Every row gives one point. Examples show where two turns around zero, p and q, send a point. Where does a point land after both, in the order given? Backwards means that the second turn is done in reverse. Each puzzle has new turns, and all numbers are rounded.

Turn p:
[-31 -15   7] -> [-26 -18  15]
[  4  21 -26] -> [ -4  18 -28]
[-14 -17 -48] -> [-20 -25 -42]
[30 11 18] -> [31 17 10]
[ 15 -19  33] -> [ 24 -12  31]
[-4 19 16] -> [-4 20 15]
Turn q:
[-10  36  -6] -> [-25  28  -4]
[ 9 14 -6] -> [ 2 17 -5]
[ 13 -29 -15] -> [ 24 -19 -17]
[-35  23 -27] -> [-42   6 -25]
[ -2 -31  19] -> [ 13 -30  17]
[ 25 -13  35] -> [29 -2 34]
Where do these land?
p, then q: [ 15  -6 -25] -> [ 12   0 -27]
q, then p: [-31  -2   1] -> [-23 -19   8]
p, then q: [43 26  1] -> [19 46 -8]
q, then p: [-26 -19  22] -> [ -5 -29  26]

Turn p:
[ 14 -22   2  29 -32 -15] -> [ 19  -4  -4   8 -48  -3]
[-15  24 -15  -8  15  20] -> [-24  16  -9   5  27   5]
[ 10 -30  13  26 -14 -16] -> [ 20 -18  10  12 -36  -3]
[  5   3   2 -19  -5  15] -> [  0   6  -1 -16   9  17]
[-11   2 -11 -17  23  14] -> [-16  -8  -5   0  29   8]
[11 22  3 -8 21 13] -> [ 7 15  0  3 31  4]
[  8  -1 -10  -5  -2 -17] -> [  7  -6 -12  -8  -2 -13]
[-23   3  17   1  -7 -13] -> [-14   1  23  -6  -9 -14]
Turn q:
[22 20 -4  2 -8 13] -> [ 27   7   2  -4 -15  11]
[28 -8 -1 22 -1  2] -> [ 23 -22   6  16  -4   6]
[-13  -2  -1  -2  -3  15] -> [-14   5   6  -4  -5  11]
[-22  -2  27 -20  29 -15] -> [-17  15   2 -12  43 -14]
[-16  -6  -1 -20 -21  -1] -> [-20   4   4 -17 -15 -14]
[-23  -8  -5  22 -16 -26] -> [-21   0  -4  31 -11 -23]
[ 24   5 -14  -5  19  11] -> [ 21  -9 -15 -10   6  20]
Where do these land?
q, then p: [  5 -16   5 -11 -11  35] -> [ -4  -3  22 -22  -1  28]
p, then q: [-15  -8  10  -3   5  11] -> [-12   3  16   0   9   6]
q, then p backwards: [  6 -21  14 -14   1 -15] -> [ -9  -2   2 -16  15 -23]
q, then p: [ 11 -11  -5  10   7  16] -> [ 3 -7  3  7 -3 23]
q, then p: [  4  19  -9  -8 -15 -13] -> [  6  12 -17 -13  -8 -14]
q, then p: [  0  44 -10 -14   8 -16] -> [  7  26 -34  -6  18 -17]
p, then q: [ 4 20  0 48  1 -9] -> [ 22  12  -1  42 -14 -13]
p, then q backwards: [-14 -27  -5  -7   5 -11] -> [  6 -32  -8  -2  -6   0]

Turn p:
[-28 -11 -20   5  10  18   6 -14   1] -> [-22 -12 -10  17  -5  27  10  -4  -8]
[ 33  18   7  -9  14  -2  16 -23  -7] -> [ 10  17   7 -29  28   5  15 -17   2]
[  1 -21   4   3 -41 -13 -29 -14  14] -> [ 18 -22  -2  -6 -35   0 -27 -15  23]
[25 -5 10 -7 36 -7 16 25 -3] -> [  9   1  -3  -5  43 -18  11  24  -6]
[  2  -4  11 -18  -9 -43   8  27  -2] -> [  9 -10   7   0  -2 -51  11   8  14]
[  4  25  15  -6  26  23  10 -15  14] -> [-15  16  26  -9  28  24   2   2  -3]
[-17 -17  14   6 -31 -14 -24   1 -18] -> [ 11 -20   0   2 -36 -18 -20 -12 -13]
[-13   6 -12  26   0   1  -6  -3   4] -> [ -6   9  -9  24  -4   8 -11 -11  -1]
[-19  -2 -30  -2  -9  11 -25  15  -8] -> [-23   3 -27   5 -28   1 -11  12  -4]
[13 12  0  2  5 26 27  1  3] -> [ 8 21  9 -1 11 22 20 12 -4]
Turn q:
[-19   5  16  14 -12 -12   2   3   5] -> [-27   3  10   0 -10 -13  -1 -10   0]
[ 20   1 -20 -10  18  13  21  41  16] -> [ 4  0  0 -6 10 19 22 52  6]
[ 31 -10   5  11   1  29  18   4  11] -> [13 -8  8 20 -2 23 34  7 10]
[ -3   9  14 -17  10  -2 -13  -8   6] -> [  3   7   3 -12   6   4 -15 -10  19]
[-19  -8  -1  11  15 -28  -9 -25  -4] -> [ -8  -8  -9 -10  21 -27  -8 -26  -6]
[-15  -9  13  -7  -7 -12  -5  -6 -20] -> [ -4  -4   8 -14  -6  -2 -16 -19 -16]
[  5 -22  -7 -31   3 -22   4  17  11] -> [  8 -11  -7 -43  -6  -1   5  17   2]
[-24  11  14  22   0  11 -22 -20 -11] -> [-14  -3   6  27   6  -7 -26 -27   2]
[-11  23   7   9 -17 -23 -14 -32  -3] -> [ -5  24  -7   5  -7 -29 -14 -33   2]
[-17  21   6  10  -3   6  11 -29 -24] -> [-11  22  -4  18   9   6  -9 -30 -20]
[  8 -23 -33 -25  -7  12   7  25  24] -> [  9 -20 -28 -15 -16  15  11  40   6]
[ 43   3 -15  15  -1  30   2  30 -11] -> [30 -1 18 32 -3 13 17 38 -6]
Where do these land?
q, then p: [-20   3  12 -16  -8 -30  -3  20 -14] -> [-19 -10  15 -23 -20 -26  -7   2  -8]
q, then p: [ 20  -7 -13   4  11 -41   9  13   0] -> [  2  -2   4 -11  17 -37  28   7   4]
p, then q: [-40  -9 -20  13  11  -8 -40 -14  15] -> [-18 -39 -25  22  -5 -23 -27 -15   0]
p, then q: [ -2   4 -13  14  13  19  16 -18  -9] -> [ -1   7  -9  23  16  22   0  -5 -13]
q, then p: [10 -6 48 14 10 15  7 15  7] -> [ 13 -17  46  10   9  20  -4   7  -9]
q, then p: [ 22  21 -22  -5 -13  14  -6   8 -16] -> [ 19  36 -12  -1  -2  -9 -13   8  -4]
p, then q: [ -8  25  24 -12  -2 -28   6  11  14] -> [-20  11  22 -23   2 -19   5 -18  18]
q, then p: [ -4  -4  -1 -16  -9  20 -11 -35 -23] -> [  5   8 -23 -23  -4  28 -15 -21  -4]
q, then p backwards: [  6 -15  -3  -3  18  22   9  -2   9] -> [  5 -21  -8   0  11  10  14 -11  14]
p, then q: [ 15 -13 -12   8 -30  17  13   1  17] -> [ 11   4  -3  20 -22  12  23  18  15]
